Rows are points. The points of each table are mixes of a few directions, plus a little noise. How many directions does each table use, and how many do they share? Where both have some left over, give the other angles between the two spaces (their principal angles), to ten degrees, smallest first.

First:
[[-52 -16]
 [ 33  10]
 [-25  -7]
 [ 47  14]]
Second (6 x 2):
[[-23 -52]
 [-13 -29]
 [ -9 -20]
 [ 30  70]
 [  5  11]
 [  9  21]]
Directions: first 1, second 1, shared 0; angles 50

First (6 x 6):
[[  1 -15  -2  11  -5 -13]
 [  2 -36  -6  28 -13 -34]
 [ -2  17   2 -14   7  16]
 [ -2  41   7 -34  16  40]
 [ -1  28   4 -22  10  27]
 [  2 -37  -6  30 -14 -35]]
Second, 8 rows:
[[ -1   3  -3   2   1   5]
 [  8 -12  18  -9  -5 -30]
 [  6  -9  13  -7  -3 -21]
 [  7 -11  17  -8  -4 -28]
 [-24  39 -58  29  15  95]
 [  3  -5   7  -3  -2 -11]
 [  6 -10  15  -8  -4 -25]
 [ -3   5  -9   5   2  14]]
Directions: first 1, second 1, shared 0; angles 60

First (10 x 11):
[[  2   0  -1  -2  -2  -7   8   2   4 -17 -11]
 [  5   0  -3  -6  -5 -13  14   3   9 -33 -20]
 [ -1   0   1   3   3   7  -7  -2  -5  19  10]
 [  1   0  -1  -4  -2  -8   9   2   5 -18 -10]
 [ -8  -1   5  11   9  27 -31  -5 -18  68  42]
 [ -3  -1   1   4   3   9  -9  -2  -4  17  12]
 [ 11   1  -8 -17 -13 -36  42   8  26 -95 -59]
 [  4   0  -3  -6  -4 -13  12   2   8 -30 -19]
 [ -7  -1   5  13  10  27 -31  -5 -19  69  43]
 [ -3   0   1   4   4   8  -9  -2  -5  21  12]]
Second:
[[ -6 -24  -1   8   3  11  21  23   4   9  -8]
 [ -6  15 -34 -12   8 -44  -7  13  -5  23 -11]
 [  5 -17  33  12  -8  44   9 -10   5 -23  10]
 [ -8 -13 -17   1   7 -12  14  25   0  19 -12]
 [  4  30  -9 -13  -1 -25 -25 -21  -5  -3   5]
 [  8  35   2 -11  -5 -15 -31 -34  -5 -14  11]
 [-16 -55 -14  17  11  14  51  62   7  31 -22]
 [  8  13  18  -1  -7  12 -15 -26  -1 -20  12]
 [ 10  16  22  -1  -8  15 -19 -33   0 -25  15]]
Directions: first 1, second 2, shared 0; angles 90

First:
[[-10   2  13   0   8 -16  22 -27   0  13   6  -8 -15  12  -8 -14   0   8]
 [ 18   1 -28 -13  -8  24 -25  34   0 -23 -13  14  19 -13  17  25   5 -14]
 [ -1  21 -19 -40  19 -23  48 -47   0   9 -16  -3 -29  30  10 -15  19  -2]
 [-36 -22  81  68  -2 -26   5 -24   1  38  44 -26 -12  -4 -42 -38 -27  29]
 [ 20  -1 -30 -13 -11  27 -32  41  -1 -24 -13  15  24 -16  18  28   5 -15]
 [  2  18 -21 -35  15 -15  36 -34   0   4 -16   0 -20  21   9  -8  16  -3]
 [ 34 -12 -42   5 -29  58 -80  95   0 -46 -13  27  55 -43  24  57  -4 -25]
 [  7  -6  -3   9 -10  14 -24  26   2 -10   2   5  16 -14   2  12  -5  -5]
 [-33  -1  52  18  16 -43  51 -64   0  41  22 -26 -37  25 -29 -48  -5  26]]
Second, 8 rows:
[[-50  -7  25  -6  21  11  13  57 -28   8 -16 -26  37  14 -14 -48  42 -25]
 [ 21  -6  22  40 -16 -39 -15 -30  37   6  33 -10 -10   4   2   9 -53  48]
 [ 32   2  31  30 -46 -25 -55 -13  24 -38  39  14  16   7  -8  37 -54  43]
 [ 45   9 -12  16 -38 -27 -28 -16  36  -3  33   5  -5 -23   0  45 -40  22]
 [-26   2 -13 -13  18  -1  27  46  -6  37  -9 -31  14 -15  -7 -27  39 -34]
 [ 18  11 -41 -38  -6  31   1 -11 -18 -20 -19  35 -13 -16   7  34  16 -29]
 [-38 -12  17   5  38   3  34   8 -15  25 -17 -23   1  19   2 -50  22  -4]
 [ -1  -1 -27 -36  30  44  28 -39 -34 -11 -42  37 -37  10  17   1  24 -21]]
Directions: first 2, second 4, shared 0; angles 30, 40

First (10 x 32):
[[  1 -25  14 -33  15  33 -10 -41  10 -18 -18  -4   1  42  -3  -6   8   7
    8  37   2  53   8 -13  -6 -18   2 -25  -5 -32  -3 -54]
 [ -1  32 -17  46 -19 -47  14  58 -14  24  24   4   1 -58   7  10 -11 -10
  -11 -51  -2 -73 -12  16   8  24  -3  33   7  42   4  74]
 [  0  -5   3  -6   3   7  -3  -9   4  -3  -4  -1   0   7  -2  -1   1   1
    2   7   0  11   2  -2  -1  -4   2  -4  -2  -7  -1 -10]
 [ -2  29 -15  39 -17 -41  13  51 -11  20  20   6  -1 -51   5   7  -9  -8
  -11 -44  -2 -64 -10  14   7  21  -3  29   6  37   3  65]
 [  0   1  -2   1  -2  -2   1   3   0   2   2  -1   1  -3   0   1  -1   0
    0  -1  -1  -2   1   1   0   0  -2   1   1   2  -1   3]
 [  2 -25  14 -36  15  37 -11 -44  11 -20 -19  -5  -1  46  -4  -7   8   8
    9  39   2  58   9 -13  -6 -19   2 -26  -6 -33  -3 -57]
 [  2 -35  20 -49  21  51 -13 -62  15 -25 -27  -7  -1  62  -6 -11  10  10
   10  55   2  80  14 -18  -9 -26   4 -35  -8 -45  -3 -79]
 [  0  29 -16  39 -17 -42  14  52 -13  22  22   5  -1 -52   4   7 -10 -10
  -10 -46  -2 -66 -11  17   7  21  -4  31   6  38   5  67]
 [  1 -29  16 -40  16  40 -12 -50  13 -20 -21  -5   1  50  -6  -9  10   7
   11  43   2  64   9 -16  -7 -22   2 -29  -7 -38  -4 -65]
 [ -2  27 -13  35 -16 -37  12  46 -11  20  20   4   1 -46   6   7  -8  -8
  -10 -39  -2 -58 -11  13   7  20  -3  27   6  34   4  60]]
Second, 8 rows:
[[-22  -7  -3   3  24  -5  -8 -18 -42  15   8 -34 -14  -9  23 -10   5   8
   -1 -14  -4  -9 -17  24 -34  29  36  -9 -31  -5   3 -10]
 [-29  -1   6  11  27  -1 -16   5 -44  -4  15 -33 -10   5  25 -31 -27 -17
   41 -10 -29  17  -2  36 -12  45  21 -30 -35 -13 -26 -39]
 [ 27  16  -7 -30  13  38  -9   1  29   8 -25   8   5  10 -29   2   5 -34
  -35   3  10 -32  16  10   4 -39  34  37  12 -14  22 -35]
 [-11 -20   5  29 -36 -38  21   4  -2 -13   9  16  -4  -8   2  24   9  47
   15  21   8  28 -13 -33   0   7 -51 -28  16  26 -12  51]
 [-15 -19   5  28 -27 -24  12  16 -13 -22  -6   8 -20   6 -20  30  -3  33
   18  48   2  29  -9 -15 -19   2 -28 -38  14  22 -17   7]
 [  5   5   6   7 -14  -7   4  14  20 -15  13  17  17   3   9 -14 -16  -8
   29  -9 -12  22  13 -15  40   6 -41  -7   9   0 -19  15]
 [-19   0   5   8  15  -7  -8  -2 -28   0  18 -21   1  -3  30 -27 -16  -7
   29 -21 -19  12  -3  18   0  37   4 -18 -26  -8 -18  -9]
 [ 64  23 -17 -56  -4  45   4 -20  80  31 -35  37  26  -4 -39  24  45 -22
  -95 -17  44 -69  16 -26  21 -86  25  91  41  -8  64  18]]
Directions: first 1, second 4, shared 0; angles 60
